Rows are points. Two turns around zero, p and q, are shown by what they do to some points. Where does a point land after both, in the order given? Backwards means that the second turn is done in reverse. Each puzzle has new turns, and all numbers are rounded.

Turn p:
[ -8 -15 -24] -> [27  7 10]
[ 8 -3 21] -> [-15 -17   1]
[-18 -18 -27] -> [36  6  5]
[26 25 17] -> [-39   7   0]
[-8 11 13] -> [ -8  -4 -16]
Turn q:
[  7   6 -13] -> [-16   1  -2]
[-23  23  37] -> [36 33 -7]
[ -3 -12 -14] -> [ -9 -10  13]
[ 19 -16 -11] -> [-13 -24  -4]
Where do these land?
q, then p: [  0 -18  -6] -> [  3 -18   5]
p, then q: [-15 -20  -2] -> [ -4 -22 -12]
p, then q: [-12  48  25] -> [-31  22  40]
q, then p backwards: [-10  -9 -10] -> [14 -9 -1]
p, then q: [ 10  14 -10] -> [ 1 20 -2]
p, then q backwards: [ 26 -15   3] -> [-14 -16 -21]

Turn p:
[-25   4 -38  28] -> [  4 -43 -21 -23]
[  4 -30  17  23] -> [  3 -10 -12  39]
[-4 28  5 -9] -> [-19   8  12 -18]
[ -5 -26  12  -6] -> [15 -3 11 23]
[ 29  24   4 -36] -> [ -2  47  10 -20]
Turn q:
[ 11 -19  -8   7] -> [-19 -10  10   6]
[-26  20 -13  29] -> [ 7 39 21 -9]
[  2 -15  23 -17] -> [ -9 -13 -28  -1]
[-29  20 -31   5] -> [19 35 18 18]
[ 42  -6  29 -24] -> [  2 -51 -21 -13]
Where do these land?
p, then q backwards: [-29  22   6   9] -> [ 28 -20   3  17]
q, then p: [ 19 -48  17 -13] -> [ 28 -47   7   4]
q, then p: [-11  31  -6 -12] -> [ -7  27 -22  -4]
p, then q: [11 33 -4 17] -> [14 22 -7 28]
p, then q: [ 11 -39 -13  -2] -> [ -6 -25  32 -10]

Turn p:
[-4 18 22 32 17 12] -> [17 30 -5 24 12 19]
[-21  11  22  23 -16   8] -> [  0  29  -7  17 -22  15]
[  5  23 -24 -20 -11  26] -> [-11  -2  -7 -40   5  23]
[-25 -32  -4  -3 -19 -34] -> [ -9  -4  15   6 -35 -40]
[ 33 -12  15   4   0  27] -> [ 10 -20 -35  11  12  14]
[ 33  24  -5   3  10 -20] -> [ 20 -21  26   2  16  21]
[  1 -14 -30 -15  12 -12] -> [  1 -13  11 -22  10 -26]
[-22 -18   4 -25   7  -7] -> [-29   1   3   2   2 -26]
Turn q:
[-14   1  25 -35   8 -22] -> [-22   3  35   5   4 -29]
[ 6  2 28 30 22 15] -> [25 -2 26  3 -3 33]
[  6  -8  -3  27 -21  32] -> [ 34  -7 -20 -22  -5  14]
[-16  26   7  16   3  16] -> [ -6  -7   9 -24   2  27]
[-19  -6 -30 -24   4  11] -> [-20 -32 -19   2   5 -15]
[ 30  21 -18 -28  -4  -2] -> [-12  15 -18   7  40  -9]
[ 13  -2 -36 -11   3 -30] -> [-25  14 -29  28   1 -10]
[-21 -31  32  22 -11  -6] -> [ 24   0  24  -9 -42  -8]
[ 14  -4  -7   3  -5 -14] -> [  1  16 -11  10  -2  -3]
Where do these land?
q, then p: [  6  16  -9 -29 -13  13] -> [ -8   2  20  -3  24 -22]
p, then q: [-28   1   1  15  -5 -15] -> [ -6  26   7 -21   1   5]
q, then p: [ 10 -35   5 -17  -4 -34] -> [ 26   2  33  16 -26  10]
p, then q: [ -5  18  -5 -27 -11   7] -> [ -7 -26  11 -15   1 -15]
p, then q: [-25  -5   2 -20   0  15] -> [-32 -10   1 -11  -8  -2]
p, then q: [ 25  16 -17  36  40  39] -> [  0  -8 -12  41  54  29]
p, then q: [  5   3  48  27  -7 -29] -> [ 37  19  -6 -20 -23  36]
q, then p backwards: [ 13  -6  -8  16  13 -15] -> [-3  5 25 15 -6  3]
p, then q: [ -1  -8 -15   1 -13  19] -> [-12  -2 -18   1  10 -16]

Turn p:
[ 26 -26  -5  18  -5  22 -29   8] -> [-32   6   1   2  -1  11  26 -35]
[ 37   1   0  -2 -23  22   1  -3] -> [  2  19   6 -23  14  19   8 -29]
[ -2  10 -19 -30  18 -11   3  -8] -> [ 21 -19 -21   8  -2  11 -21   1]
[  1 -13   8  20 -10 -20  -7 -21] -> [  4   0   9  -1 -12 -32  12 -15]
[ -7  36  27 -37  24   1  15   8] -> [ 25  18   3  16  -6  26 -39  29]
[-27  -2   4 -28   4   0  13   0] -> [ -3  -8  -4   1   5  -4 -35  18]
[  4 -20  -8  28 -10 -14  -1  21] -> [-19   6 -15  -8  -3 -18  32   3]
[-30  28  -2 -12   1  -3  -5   8] -> [ 11  -6   1  23  21   1 -11  26]
[ -1 -13  -5  43   1   2  10 -14] -> [ -8 -16  20 -17 -15 -15  30   1]
Turn q:
[-13   4   7  34  -7 -10 -10  -8] -> [27 20 -9 12 -1 16  0 -9]
[ -5  13 -18 -12   6 -16   5  15] -> [ -1  11  13  -6 -15 -24   0   9]
[ -3   6  46  23  -5 -13 -13  -2] -> [ 15   8 -16  17  -7  36 -28   7]
[-19 -15 -18  -1  10  10  29  -4] -> [ 12 -24  -1  -8  -9 -22  14 -21]
[ 48 -16  10  47 -10  15   2   2] -> [ 18  -5  16 -23  24  57  14   2]
[-19  10   0  -9  31 -12  39  -6] -> [  7 -23  17   9 -38 -20  -8 -17]
[  2  13  -8 -24 -20  16  -8  -7] -> [-22  -1  -6  15  14 -12  16  16]
[ -1   1   4 -18 -19   2 -12  22] -> [ -8   5 -15  -7   8 -10  -4  28]
[ 19 -18  -9 -20 -12 -20 -15  -7] -> [-32  18 -11 -20  -4   6   8  -1]
[-10   2 -15 -21  26  28 -16  -4] -> [-15  -9  10   8  27 -30 -11 -16]
Where do these land?
p, then q backwards: [ 14  22  29 -19 -29 -34   3   6] -> [-31   9 -16  25  -2 -16 -35  21]
p, then q backwards: [ -2  21  33  20  -3 -19  33  35] -> [  8  26 -16   3 -36 -29 -12  37]
q, then p backwards: [ 12  11  22  -1  23 -20  22   3] -> [ -3  -5  17  -5  33  14  11 -21]
q, then p: [ 17  -1 -16  -1 -16  14 -11 -21] -> [  2 -16  13 -10 -14   8  -8  27]
p, then q: [ -8 -25 -27  -7   0  10  10 -14] -> [-17   0 -25 -14   3 -15  -1 -23]
p, then q: [-21 -22 -15   3   4   3 -22 -16] -> [ 11   7 -25  -9  -9   6  -1 -30]
q, then p: [-22  13  -6   5  12  18  -3 -11] -> [  9  -3   6   1 -25 -12  19  -7]
p, then q backwards: [ -1  -7 -32  -9  -4   9  -5  -7] -> [  0 -24   9  -2   3  24   5  -9]
q, then p: [  0  -6  -9  27  15   2 -12   3] -> [ 18   5  11   6 -13  16  -7 -16]
q, then p: [ -8 -29  -3   5   7  35  -9 -13] -> [  1 -34  -3   0 -32   4 -11 -14]
p, then q backwards: [ 18  23  23 -24  -8 -18  -6  35] -> [-15  12   7  22 -24 -20 -42   1]

Turn p:
[  0   5   8  29   6  -4   8 -30] -> [ -1  16  18  -6   9 -23  -9 -25]
[ -9  11 -24 -11 -16 -14   0  22] -> [ 26 -13 -14  -9  -8  14  20   5]
[-22   6  19   4  10  14  16 -47] -> [ -9  48  -1  -9   5 -14 -27 -17]
[ -5 -25  35  16   5  -3  23  -3] -> [-23  12  24 -22  17 -17  -8  19]
[ -6  -4 -27  13   6  21 -13  -2] -> [-10 -15 -21  -1   3   5  -3 -28]
[ -6  16   1  -8 -24   3 -27  28] -> [  9 -19 -22   6 -30  -9  15  15]
[ -3   9 -29 -27   1  -6 -30  33] -> [ 24 -34 -29  15 -14  24   3  11]
[10 17 -2  4 12  6 -4 10] -> [ 4 -6 -8 20 10 -8  6 -1]
[ 10   8 -20  -2  14  10   6  25] -> [  2 -15 -16  14  21  10  16   1]
[ 10 -22  18  -9   4 -23   2 -14] -> [ -2   4  34  -4  -3   8 -18  13]
[ 20 -20  22 -10 -17  -3  19 -23] -> [-20  26  35  -3 -10  10   3   8]
Turn q:
[ -3 -20  -2 -33   6   7   3 -30] -> [-11  -3  33  24   9 -18 -16  -5]
[-23   9   0   9 -24  19 -14  22] -> [ 10 -19  -9  -6   2  18  28 -25]
[ -3 -22  -8  42   9 -15 -12  -1] -> [ 30 -21 -24  -7   0   1 -23  17]
[-21 -12  -4  23  -6  14   2  -1] -> [ 20 -28  -4   4  -8  -2   9  -1]
[ 30   2  -5 -46  -9  14  21  -4] -> [-22  29  44 -11   5 -16   7  -7]
[ 21   1   1 -25   4  19  -9 -17] -> [ 1 22 29 13 17 -1  0 -2]
[  2   1 -12   9  12 -27 -11  18] -> [ -5   1 -30 -16  13  -1 -14   5]
[  9  48   7  -2  -8 -26  19  -3] -> [-20  39 -23  -2 -31  -1   6  -8]
[ -3  -9  27  15  -3 -19   4  -5] -> [ -3  -9  -5   2 -22  19 -19  11]
[-9  2 -3  7 18 15 -3 22] -> [  0 -12 -11  -2  16   2  22  14]
Where do these land?
q, then p: [-26 -23  30 -18  16 -20  -7  16] -> [-25 -20 -30 -29   1  -1 -26   1]
p, then q: [ 25 -11  -8   7  -7  -3   6   1] -> [ -3 -13  13  11 -17   5   4  13]
p, then q backwards: [ 9 15  6 18 -2 31 -7  4] -> [-25  20 -15 -15  10  -5  10  -4]
p, then q: [-38 -19   4   6  -2 -44 -18  22] -> [-21   3  31 -29  38  16 -24  -8]
p, then q: [ 30   9 -13  10  13   8 -11 -19] -> [ 27  -5  -5  23 -20   4 -12  12]
p, then q: [ 14   8 -17 -17  -6  20  -4   7] -> [ 22 -10   2  -3 -12 -18  16   0]
p, then q: [ -2  -2 -22   4   9  15  16 -16] -> [  6   8   2  29   3 -17   8   3]
p, then q backwards: [-20  10  14  -4   8 -28  24  18] -> [ 30 -12 -17  21  19  15  -3   9]
p, then q backwards: [ 25  12 -24   4  -3  25   0 -22] -> [-21  29   6 -21 -19   5 -15 -10]
q, then p backwards: [  9 -16  10  -2 -18  26   7  -9] -> [ 20  -6  -1   2 -11 -31   1  -7]
q, then p: [-26  17  20  -8  -7 -32  -6  -5] -> [ -5  -1 -22 -23 -17  -3  -5 -34]

Turn p:
[  3  -7 -12 -26   9   4   6  -4   5] -> [-14  19   6  19 -10  -2  -2  -5  -1]
[ 12  -2   7   5  -1 -12 -13   6   1] -> [  2  -5   2   0  15   3   0  11 -13]
[ -6  -8  14  -5 -22  -5   9  12   4] -> [ 21   6  -2  -6  -4  -6 -20   1  -9]
[ -8  22 -17   2   9 -14 -14   7   5] -> [-19  -6 -19  -5  -3  19   9   1 -12]
[ -6  -5  -1   9 -13   7   4  17 -29] -> [ 24 -20 -15  11  -7 -11   2  -1   3]
[-11  -8   9  -7  14 -12   6 -16   6] -> [-18   7   5  -5  -1  -5 -16  12  12]
[  5  -8   5  10  -3 -13  18  12  11] -> [ 16   5   2  -1   5  18 -17   8   5]
[ -2  -4 -22  -2 -10  31  -4 -48 -23] -> [ -7   4  16  -3 -26 -33  43  -1  22]
[  9  28  11   6  12 -10  -4  10   5] -> [ -8   0 -17  -9  27  14   1  -7  -4]
[ 4 -7  5  7  5 25 -9  4 15] -> [  0 -10  24  -2   4   3   1 -20  -3]
Turn q:
[ 19  11  19   7   5  10 -13  15  19] -> [ -6  -3 -15  11 -10 -32  12  -4  -8]
[-12  18 -26  11  -3   3   6  -1   2] -> [ 4 29 -2 12  3 17  3 -3  3]
[ -9  12   2  12   9  15  -1 -15   1] -> [-1  9 16 23  3 -3  0  3 -4]
[ 16 -20   9 -24  10   5  17   4 -18] -> [  2 -25   4 -15   5  -9 -12  -1  30]
[-20  -8  -3 -19   3 -26   8   5  -2] -> [ 19  -8  -2 -20  14  17  -9 -13  -7]
[ -1  -6 -15 -11   0  -6  -9 -12  -3] -> [-9 -7  2 -1 -3 20 -6 -9  0]
[ 19 -26  17  -4  18 -11   3  13 -22] -> [ -8 -21  12 -33   7 -21   3  -5  15]
[-16   7 -11  14 -18  22 -11  -2  11] -> [  5  21   1  18 -25   8   0  10 -10]
[14 -1 14 14 -5 -7  4  2 22] -> [  0  -8 -14   3   1 -11  24  11  -9]
[-10  14  -6  -1 -18  -4  -4 -10 -11] -> [ -6  13  -3   2   4  14 -17  10  -9]
Where do these land?
q, then p backwards: [-12 -25  15  -8 -19  -9  19 -22  16] -> [  3 -15  -8  37 -10 -19 -12  17  -7]
q, then p backwards: [-2 19 -1 -7  2 -2 -4 17  1] -> [ -2  12  11 -17  -6   2   8   7  -2]
p, then q: [ 16  -9   4  -6   6 -18   0   2  -9] -> [  0  17   3  -6   2 -15  11 -12   0]
p, then q backwards: [ 13 -15  11 -16  -6  -4   1 -26  15] -> [-11   7   6  27   3   9  -1   3 -26]
q, then p: [ 13  11   0   2  28 -16   3 -10  -7] -> [-25  -4   5  -4   2   1 -14   5  25]
q, then p: [-22   3 -28  15 -30  19  -5  13   8] -> [ 26   8 -18 -14   2   2  29 -27 -14]
p, then q: [ 23  15  11   8  14   2   7   1 -13] -> [  6  -3   9  14  11  -2  22 -17  11]
p, then q: [ -3   9   1  -3   9   0 -10  -1 -23] -> [  9   5   6 -11   5  17  14  -5   3]
q, then p backwards: [-11  -1   3  14  -4   8 -13  13  10] -> [ -1  -3 -12 -14 -21   4  -3  -4   1]
q, then p: [-15  -7 -15  -1  -1  20   3  13   2] -> [ 12  15   5 -16  10   0  13  -6 -11]
